Each row of a before or after table is a point. The points were changed in one or more steps. Then noise was added and the rows were shuffled. The steps act on columns, c1 being the first. What was done? A step turns or swaps two columns, mirrors them in a line or flattens them onto one, adds a multiple of one to another, or multiplies or shifts one. Angles are multiples of 10 degrees, from the lower column toward the higher: turns from -170 to 170, lines from 10 to 170 but not 90. Use the fewest steps. Two steps may share a column if one is a turn and the other turns, adds or multiplies; they go together, in the order done. Otherwise the lowest column goes first.

Before (11 x 2):
[[ 0.14  0.75]
 [-0.24  0.10]
 [ 0.59 -0.08]
 [ 0.41 -0.34]
 [-0.43  0.55]
 [ 0.25  0.32]
 [ 0.32  0.19]
 [-0.19  0.11]
 [-0.41 -0.13]
 [ 0.50 -0.13]
 [ 0.02  0.25]]
After, 11 rows:
[[-0.13  0.51]
 [ 0.25  0.02]
 [ 0.12 -0.20]
 [-0.08  0.60]
 [-0.33  0.39]
 [ 0.75  0.14]
 [-0.13 -0.42]
 [ 0.12 -0.24]
 [ 0.56 -0.48]
 [ 0.32  0.25]
 [ 0.19  0.32]]
Steps: swap c1 and c2

Before (11 x 6):
[[-0.36 -0.23 -0.10  0.08  0.36  0.32]
 [-0.42  0.40  0.24  0.01 -0.31  0.28]
 [-0.32  0.26 -0.11 -0.41 -0.15  0.32]
 [ 0.02 -0.11 -0.11  0.30  0.57 -0.49]
 [-0.29  0.04 -0.22  0.13  0.11  0.36]
 [-0.21 -0.09  0.38 -0.16  0.18  0.57]
 [ 0.12 -0.42 -0.30  0.88  0.74  0.06]
 [-0.46 -0.30 -0.08  0.32  0.26 -0.43]
 [-0.09  0.04 -0.57  0.44  0.39 -0.56]
 [ 0.22 -0.79  0.06  0.31  0.08  0.61]
 [-0.03  0.19  0.37 -0.50 -0.04  0.19]]
After, 11 rows:
[[-0.07  0.35 -0.22 -0.68  0.71  0.43]
 [ 0.12  0.20 -0.04 -0.12  0.67 -0.47]
 [ 0.02 -0.07  0.03  0.43  0.48 -0.59]
 [ 0.13  0.67 -0.27 -0.18  0.55  0.11]
 [-0.14  0.03 -0.05 -0.24  0.39 -0.44]
 [ 0.43 -0.01 -0.73 -0.56  1.05 -0.06]
 [ 0.11  0.26 -0.24 -0.19  0.87  0.42]
 [-0.20 -0.14  0.36  0.51  0.27 -0.13]
 [-0.53  0.08 -0.09  0.23  0.00 -0.38]
 [-0.38  0.02  0.42  0.05  0.17 -0.40]
 [ 0.81 -0.25 -0.30 -0.05  0.39 -0.57]]
Steps: turn c1 and c2 by 70 degrees; turn c2 and c6 by 150 degrees; turn c3 and c4 by 110 degrees; shift c5 by 0.30

Before, 14 rows:
[[ 0.49  0.30  0.01 -0.56  1.03 -0.50 -0.51  0.34 -0.34 -0.54  0.30]
 [ 0.07 -0.22 -0.31  0.90  0.52 -0.13 -0.82  0.38  0.26 -0.73  0.00]
 [-0.01  0.17 -0.66  0.62  0.47 -0.58 -0.31  0.23  0.28 -0.25  0.14]
 [-0.43  0.00  0.20  0.05 -0.02 -0.07  0.05 -0.63  0.16 -0.08 -0.22]
 [ 0.09 -0.64  0.09 -0.16 -0.42 -0.18  0.15 -0.10 -0.31  0.28 -0.14]
 [-0.09  0.15 -0.23 -0.22  0.25 -0.66 -0.61  0.33  0.23 -0.72  0.26]
 [-0.33 -0.26  0.54  0.12 -0.24 -0.42  0.12  0.02 -0.06  0.02  0.06]
 [-0.06  0.13 -0.34  0.04  0.27  0.08 -0.04  0.23  0.30 -0.77  0.34]
 [-0.44  0.00 -0.03 -0.14 -0.26 -0.11 -0.44 -0.36 -0.36  0.02  0.28]
 [-0.37  0.16  0.37 -0.41  0.07 -0.10 -0.15  0.13 -0.12  0.15  0.15]
 [ 0.15  0.35  0.43 -0.22 -0.50 -0.24  0.01 -0.28 -0.23 -0.15 -0.07]
 [ 0.31  0.10 -0.20  0.00  0.62 -0.37 -0.75  0.05  0.68 -0.52  0.65]
 [-0.18 -0.09  0.12 -0.52 -0.05 -0.30 -0.21 -0.09  0.04 -0.16 -0.36]
 [-0.33  0.18  0.18 -0.06 -0.55  0.19 -0.14 -0.11  0.21  0.40 -0.25]]
After:
[[ 0.25 -0.51 -0.60 -0.06 -0.04 -0.36 -0.74  0.58 -0.47 -0.55  0.28]
 [ 0.12 -0.22  0.23 -0.22 -0.19 -0.29 -0.01 -0.57  0.50 -0.17  0.31]
 [-0.26 -0.10  0.13 -0.42  0.10 -0.09 -0.17  0.15  0.24  0.16  0.32]
 [ 0.07  0.04 -0.23  0.91  0.28 -0.14 -0.84  0.60 -0.41 -0.70 -0.24]
 [-0.19  0.27  0.29  0.11  0.04 -0.48  0.12 -0.22 -0.18  0.00  0.44]
 [-0.32  0.24 -0.24 -0.12 -0.30 -0.11 -0.43 -0.31  0.23  0.00  0.18]
 [-0.01 -0.30 -0.34 -0.24  0.26 -0.66 -0.60  0.30 -0.07 -0.71  0.01]
 [-0.12  0.02  0.31 -0.50 -0.09 -0.31 -0.23 -0.06 -0.13 -0.17 -0.16]
 [-0.33 -0.12  0.29  0.06 -0.67 -0.10  0.06 -0.17 -0.13 -0.08 -0.02]
 [ 0.04  0.84  0.16 -0.16 -0.04 -0.15  0.21 -0.45 -0.30  0.23 -0.03]
 [-0.22 -0.32  0.32 -0.04  0.02  0.18 -0.13 -0.56 -0.01  0.40  0.00]
 [ 0.31 -0.07 -0.19 -0.59  0.15 -0.48 -0.55  1.08  0.49 -0.49  0.23]
 [-0.01 -0.36 -0.54  0.59  0.10 -0.57 -0.30  0.50 -0.03 -0.17 -0.42]
 [-0.04 -0.32 -0.48  0.03  0.15  0.05 -0.06  0.27 -0.14 -0.77 -0.06]]
Steps: multiply c1 by 0.7; multiply c2 by 1.3; turn c2 and c9 by 140 degrees; turn c3 and c11 by 50 degrees; mirror c5 and c8 in the line at 50 degrees

Before, 10 rows:
[[-0.34 -0.38  0.50  0.58 -0.68 -0.15  0.19 -0.08 -0.03 -0.44 -0.18 -0.04
  -0.42 -0.11 -0.08 -0.18  0.26 -0.31 -0.64  0.46]
 [-0.26 -0.26 -0.15 -0.20 -0.39 -0.42  0.02 -0.06 -0.20 -0.28 -0.53  0.42
  -0.08  0.07 -0.07 -0.35  0.03 -0.39 -0.67  0.67]
 [ 0.83 -0.04 -0.06  0.20  0.22 -0.47 -0.42  0.32  0.68  0.19 -0.75 -0.67
   0.11  0.01  0.64  0.40  0.55  0.27 -0.25  0.41]
 [-0.43  0.67 -0.42  0.17  0.31 -0.07 -0.12 -0.43  0.04  0.25  0.02 -0.08
  -0.03  0.17  0.28 -0.24 -0.04  0.12  0.12 -0.11]
 [-0.24 -0.21  0.14  0.08  0.24 -0.44  0.25 -0.70 -0.03 -0.18 -0.02 -0.17
  -0.50  0.68  0.03 -0.16 -0.31  0.00 -0.04 -0.16]
 [-0.11  0.22  0.03 -0.12 -0.15 -0.29  0.22 -0.17 -0.45  0.30  0.45  0.02
  -0.21  0.33  0.17 -0.51 -0.23  0.00 -0.03 -0.16]
 [ 0.10  0.04 -0.80 -0.27  0.42  0.22  0.02  0.08 -0.01  0.35  0.18 -0.14
   0.12 -0.27  0.28  0.23 -0.05  0.36  0.33  0.20]
 [ 0.03  0.17 -0.74 -0.35  0.26  0.32 -0.46  0.13 -0.07  0.80 -0.20 -0.69
   0.54 -0.41  0.58  0.48 -0.17 -0.20 -0.21  0.44]
 [-0.15  0.17 -0.69 -0.63  0.52  0.48 -0.19  0.00  0.09  0.48 -0.03 -0.04
   0.54  0.02  0.83  0.12 -0.17  0.24 -0.06 -0.47]
 [-0.29 -0.17  0.05 -0.17 -0.72  0.00  0.19 -0.51 -0.17  0.15 -0.28  0.31
  -0.52  0.59 -0.14 -0.20  0.12  0.00 -0.11  0.23]]
After (10 x 20):
[[-0.38  0.43 -0.43  0.25  0.29 -0.06  0.07 -0.45 -0.17  0.24 -0.32  0.34
  -0.05  0.26  0.31 -0.16  0.00  0.09  0.11 -0.11]
 [ 0.81  0.34 -0.07  0.18  0.13 -0.47 -0.24  0.25 -0.28  0.25 -0.33 -1.01
   0.15  0.31  0.63  0.72  0.57  0.25 -0.28  0.48]
 [ 0.06  0.19 -0.75 -0.33  0.37  0.30 -0.43  0.16  0.31  0.84 -0.15 -0.79
   0.49  0.15  0.56  0.28 -0.17 -0.20 -0.21  0.42]
 [-0.22 -0.10  0.08  0.08  0.11 -0.43  0.63 -0.71 -0.10 -0.17  0.04  0.53
  -0.49  0.27  0.03 -0.16 -0.31  0.02 -0.03 -0.16]
 [ 0.09 -0.04 -0.81 -0.29  0.52  0.26 -0.08  0.09  0.16  0.36  0.04 -0.19
   0.10 -0.11  0.31  0.15  0.00  0.32  0.29  0.23]
 [-0.22  0.11 -0.12 -0.21 -0.48 -0.49  0.01 -0.08 -0.09 -0.28 -0.06  0.49
  -0.08 -0.03 -0.09 -0.38  0.04 -0.41 -0.72  0.69]
 [-0.31  0.00  0.08 -0.15 -0.68  0.01  0.53 -0.51  0.01  0.12 -0.03  0.81
  -0.52  0.37 -0.14 -0.24  0.09  0.00 -0.14  0.18]
 [-0.13  0.14 -0.66 -0.57  0.65  0.54 -0.05  0.02  0.01  0.43 -0.09 -0.01
   0.55  0.29  0.78  0.09 -0.17  0.18 -0.04 -0.50]
 [-0.32 -0.12  0.50  0.62 -0.67 -0.18  0.01 -0.08 -0.09 -0.45  0.13  0.03
  -0.42 -0.27 -0.05 -0.12  0.26 -0.30 -0.62  0.46]
 [-0.11 -0.09 -0.01 -0.14 -0.22 -0.28  0.44 -0.17 -0.01  0.27  0.12  0.21
  -0.18  0.17  0.13 -0.67 -0.21  0.01 -0.01 -0.18]]
Steps: flatten c2 and c11 onto the line at 140 degrees; add 0.3 times c6 to c5; add 0.3 times c10 to c14; turn c7 and c14 by -40 degrees; add -1 times c8 to c12; mirror c9 and c16 in the line at 70 degrees

Before:
[[-0.23 -0.09  0.00  2.47  0.53 -0.10  0.66  0.11 -0.01 -0.07  0.13  0.26
  -0.06 -0.41  0.14  0.11 -0.05 -0.27 -0.27  0.37  0.23 -0.09 -0.44  0.22
  -0.28  0.06 -0.15  0.40  0.14  0.04 -0.37 -0.19  0.12 -0.15  0.21 -0.08
  -0.12 -0.03  0.30 -0.05  0.12 -0.15 -0.12 -0.04  0.29  0.21  0.07  0.17]
 [-0.11 -0.13 -0.03 -0.26 -0.60 -0.12 -0.29  1.00  0.73 -0.07 -0.13 -0.02
   0.63 -0.13  0.09  0.02  0.11  0.42  0.22 -0.28  0.31  0.00  0.38 -0.24
   0.19  0.21 -0.18  0.08 -0.50 -0.04 -0.06  0.30 -0.18  0.01 -0.24  0.43
   0.31  0.10  0.49  0.16 -0.04 -0.18 -0.09  0.01  0.22  0.27 -0.42  0.37]
 [ 0.15  0.01  0.07  0.34  0.36 -0.73  0.96  0.06  0.50 -0.08 -0.13  0.24
   0.19 -0.05  0.10  0.09 -0.07 -0.09 -0.38  0.23  0.25  0.09 -0.17  0.19
   0.14  0.29 -0.22  0.29 -0.30 -0.13  0.12 -0.16 -0.12 -0.06 -0.29  0.16
   0.12 -0.39  0.29  0.06  0.27  0.36 -0.16 -0.19  0.04  0.99 -0.70  0.11]
 [ 0.17 -0.06  0.64 -0.46  0.50  0.01 -0.40  0.20 -0.06 -0.83 -0.23  0.21
  -0.04 -0.40  0.20  0.14  0.01  0.18 -0.32  0.15  0.12 -0.05 -0.36  0.14
  -0.68  0.23  0.47  0.07 -0.44  0.00 -0.22 -0.25  0.18 -0.05  0.29  0.53
   0.26 -0.47  0.05 -0.14 -0.27 -0.16 -0.04  0.15 -0.14  0.10 -0.27  0.34]
 [ 0.11  0.02  0.35 -0.40 -2.38 -0.04 -0.57 -0.09  0.24  0.21  0.29 -0.41
   0.15  1.01 -0.20  0.42  0.25  0.10 -0.35 -0.38  0.47 -0.84  0.20 -0.01
   0.25  0.39 -0.33  0.92  0.22  0.08 -0.33 -0.08  0.15  0.37 -0.02 -0.16
   0.31 -0.29 -0.02  0.04  0.20 -0.19 -0.08  0.00  0.11  0.94  0.09  0.21]
 [ 0.14  0.16  0.57 -0.64  0.18 -0.82 -0.55 -0.10  0.30  0.17 -0.04  0.26
   0.34  0.11 -0.04  0.38  0.05 -0.17 -0.19  0.20 -0.03  0.03 -0.28 -0.12
  -0.07 -0.09  0.18  0.23  0.19 -0.26 -0.01 -0.19  0.03 -0.08 -0.25  0.17
   0.01 -0.13  0.46 -0.04  0.28 -0.05 -0.21 -0.16 -0.10  0.17  0.13  0.12]
 [ 0.19 -0.13  0.04 -0.62  0.38 -0.14 -0.61 -0.17  0.64 -0.49  0.46 -0.15
   0.78  0.09 -0.04  0.45  0.98  0.18  0.39 -0.34  0.02 -0.36  0.38  0.13
   0.30 -0.06  0.01  0.73 -0.13 -0.48 -0.08  0.66 -0.10 -0.09  0.22  0.13
  -0.51  1.01  0.01  0.48  0.19  0.20 -0.04 -0.31  0.53  0.00 -0.40 -0.41]
 [-0.14 -0.13 -0.04  0.13  0.13 -0.33 -0.45 -0.07  0.04  0.22 -0.10 -0.48
   0.12 -0.28 -0.60  0.58  0.53 -0.29 -0.22  0.11  0.14 -0.12 -0.12 -0.77
   0.19  0.19 -0.42  0.21 -0.39 -0.19  1.64 -0.05 -0.43  0.31  0.23  0.09
  -0.14 -0.03  0.19  0.69  0.05 -0.17 -0.03  0.01  0.39 -0.03  0.27  0.30]
 [-0.14  0.05 -0.01 -0.24  0.49 -0.01 -0.24 -0.16  0.21 -0.08 -0.07  0.04
   0.05 -0.05  0.14  0.24  0.29  0.06 -0.01  0.02  0.15 -0.08 -0.43  0.14
  -0.16  0.04  0.19  0.14  0.03  0.08 -0.28 -0.29  0.13 -0.29 -0.30  0.42
   0.15 -0.24  0.18 -0.01 -0.42  0.27 -0.38  0.13 -0.06  0.26 -0.47 -0.10]
 [ 0.00  0.12  0.03 -0.56  0.57 -0.10 -0.61 -0.06  0.20  0.28 -0.06  0.14
   0.41 -0.33 -0.23  0.18  0.18 -0.27 -0.23  0.41 -0.02 -0.36  0.25 -0.09
   0.28  0.05 -0.49  0.18  0.24 -0.02 -0.40  0.19  0.18 -0.08 -0.20 -0.09
   0.34  0.43  0.24 -0.06  0.26 -0.26 -0.31  0.10  0.06  0.07  0.21 -0.10]
 [ 0.02 -0.05  0.18 -0.57  0.13 -0.39 -0.36 -0.14  0.07  0.12 -0.26  0.12
   0.36  0.56  0.17  0.01  0.18 -0.19 -0.36  0.38 -0.03  0.09  0.23 -0.02
   0.33  0.00  0.52  0.62  0.21 -0.02 -0.08 -0.10 -0.31 -0.26  0.04  0.17
   0.11  0.51  0.28  0.09 -0.54 -0.27 -0.18 -0.14  0.05  0.11 -0.35  0.11]
 [-0.57 -0.07 -0.02 -0.63  0.54 -0.28 -0.72 -0.08  0.37  0.16  0.12  0.02
   0.18 -0.26  0.11  0.63  0.05 -0.08 -0.43 -0.32  0.38  0.11  0.36  0.13
   0.37 -0.06 -0.30  0.52 -0.44  0.00 -0.45 -0.09  0.16  1.15  0.57  0.48
   0.24  0.21  0.17 -0.16  0.12  0.98 -0.11  0.14  0.01  0.03  0.05  0.11]]
After:
[[ 0.21 -0.13  0.03 -0.61  0.39 -0.17 -0.64 -0.19  0.17 -0.50  0.32 -0.16
   0.79  0.08 -0.02  0.45  0.97  0.18  0.38 -0.34  0.02 -0.35  0.37 -0.03
   0.33 -0.05 -0.04  0.71 -0.12 -0.49 -0.15  0.68 -0.08 -0.03 -0.69 -0.09
  -0.37  1.03  0.00 -0.43  0.21  0.18  0.35 -0.29  0.53  0.00 -0.44 -0.40]
 [-0.13  0.07  0.01 -0.25  0.50  0.01 -0.28 -0.15  0.48 -0.07  0.04  0.02
   0.04 -0.01  0.15  0.25  0.30  0.07 -0.02  0.00  0.16 -0.10 -0.42  0.00
  -0.15  0.00  0.18  0.16  0.00  0.08 -0.21 -0.25  0.16  0.00 -0.04 -0.45
   0.36 -0.24  0.20  0.06 -0.43  0.27  0.22  0.10 -0.06  0.26 -0.45 -0.13]
 [-0.24 -0.07 -0.04  2.48  0.53 -0.09  0.64  0.08 -0.07 -0.08 -0.09  0.26
  -0.02 -0.42  0.15  0.09 -0.03 -0.26 -0.26  0.36  0.25 -0.08 -0.40  0.31
  -0.30  0.08 -0.10  0.38  0.10  0.04 -0.34 -0.18  0.14  0.26 -0.15 -0.06
  -0.02 -0.04  0.28 -0.06  0.11 -0.18  0.15 -0.05  0.29  0.19  0.06  0.19]
 [ 0.01  0.14  0.01 -0.56  0.60 -0.11 -0.59 -0.04  0.25  0.26 -0.03  0.15
   0.43 -0.31 -0.23  0.16  0.18 -0.29 -0.23  0.43 -0.02 -0.38  0.28  0.38
   0.20  0.07 -0.53  0.21  0.22  0.00 -0.06  0.17  0.17 -0.11 -0.08 -0.11
   0.44  0.44  0.23  0.04  0.26 -0.29 -0.01  0.11  0.09  0.04  0.22 -0.08]
 [ 0.11  0.02  0.37 -0.39 -2.36 -0.05 -0.60 -0.05 -0.13  0.26 -0.09 -0.41
   0.19  1.03 -0.19  0.42  0.24  0.10 -0.32 -0.38  0.49 -0.84  0.20  0.36
   0.17  0.38 -0.37  0.91  0.21  0.07 -0.12 -0.06  0.13 -0.35 -0.19 -0.01
   0.30 -0.28 -0.02 -0.21  0.20 -0.20 -0.15  0.00  0.13  0.94  0.09  0.24]
 [-0.14 -0.10 -0.03  0.15  0.11 -0.33 -0.46 -0.07 -0.34  0.20  0.67 -0.52
   0.12 -0.26 -0.56  0.61  0.52 -0.32 -0.19  0.12  0.14 -0.13 -0.13 -1.16
   0.13  0.18 -0.48  0.18 -0.40 -0.22  1.29 -0.06 -0.45 -0.13 -0.18  0.59
  -0.09 -0.01  0.21 -0.09  0.05 -0.16  0.15 -0.01  0.39 -0.02  0.29  0.27]
 [ 0.05 -0.07  0.20 -0.54  0.13 -0.41 -0.35 -0.13  0.15  0.12  0.15  0.13
   0.33  0.55  0.17  0.03  0.18 -0.21 -0.37  0.40 -0.04  0.09  0.22  0.00
   0.38  0.00  0.48  0.62  0.22 -0.01 -0.01 -0.07 -0.34  0.19 -0.11 -0.19
   0.19  0.50  0.25  0.15 -0.53 -0.28  0.08 -0.14  0.04  0.09 -0.37  0.11]
 [-0.09 -0.12  0.00 -0.26 -0.61 -0.11 -0.26  0.97  0.43 -0.04  0.18 -0.05
   0.63 -0.11  0.08  0.03  0.11  0.45  0.22 -0.25  0.31  0.00  0.37 -0.12
   0.13  0.21 -0.23  0.09 -0.49 -0.05  0.19  0.30 -0.18 -0.38 -0.49 -0.43
   0.34  0.08  0.46  0.07 -0.05 -0.15 -0.14  0.00  0.17  0.28 -0.43  0.39]
 [-0.57 -0.07  0.01 -0.64  0.53 -0.29 -0.74 -0.09 -0.98  0.18 -0.21  0.05
   0.19 -0.23  0.12  0.62  0.04 -0.07 -0.42 -0.33  0.37  0.15  0.36  0.08
   0.28 -0.04 -0.36  0.52 -0.43 -0.01 -0.25 -0.10  0.17 -0.66 -0.59 -0.60
   0.22  0.20  0.15 -0.03  0.10  0.96 -0.06  0.14  0.04  0.02  0.02  0.10]
 [ 0.17 -0.05  0.64 -0.43  0.49  0.03 -0.37  0.21 -0.20 -0.84 -0.06  0.24
  -0.03 -0.41  0.22  0.13  0.00  0.19 -0.33  0.15  0.11 -0.06 -0.37 -0.16
  -0.60  0.24  0.57  0.08 -0.42 -0.01 -0.22 -0.26  0.18  0.22 -0.11 -0.55
   0.25 -0.48  0.09  0.23 -0.27 -0.17 -0.17  0.17 -0.16  0.13 -0.26  0.35]
 [ 0.17  0.16  0.55 -0.65  0.19 -0.81 -0.56 -0.09  0.33  0.17 -0.03  0.26
   0.36  0.08 -0.04  0.39  0.05 -0.17 -0.18  0.21 -0.02  0.03 -0.26 -0.04
  -0.02 -0.10  0.19  0.23  0.22 -0.30  0.11 -0.20  0.00 -0.16 -0.14 -0.19
   0.14 -0.14  0.46  0.03  0.29 -0.07  0.16 -0.18 -0.12  0.18  0.12  0.12]
 [ 0.16  0.01  0.07  0.33  0.38 -0.77  0.94  0.04  0.44 -0.04  0.11  0.23
   0.20 -0.07  0.10  0.10 -0.05 -0.10 -0.38  0.25  0.25  0.09 -0.15 -0.20
   0.10  0.28 -0.25  0.30 -0.29 -0.16 -0.13 -0.14 -0.13 -0.28 -0.29 -0.02
   0.19 -0.37  0.32  0.09  0.31  0.38  0.02 -0.21  0.03  1.01 -0.69  0.12]]
Steps: turn c9 and c35 by -120 degrees; turn c9 and c34 by 140 degrees; turn c11 and c40 by -110 degrees; multiply c40 by 0.7; turn c24 and c31 by -70 degrees; turn c24 and c36 by 150 degrees; turn c25 and c27 by -10 degrees; mirror c37 and c43 in the line at 160 degrees
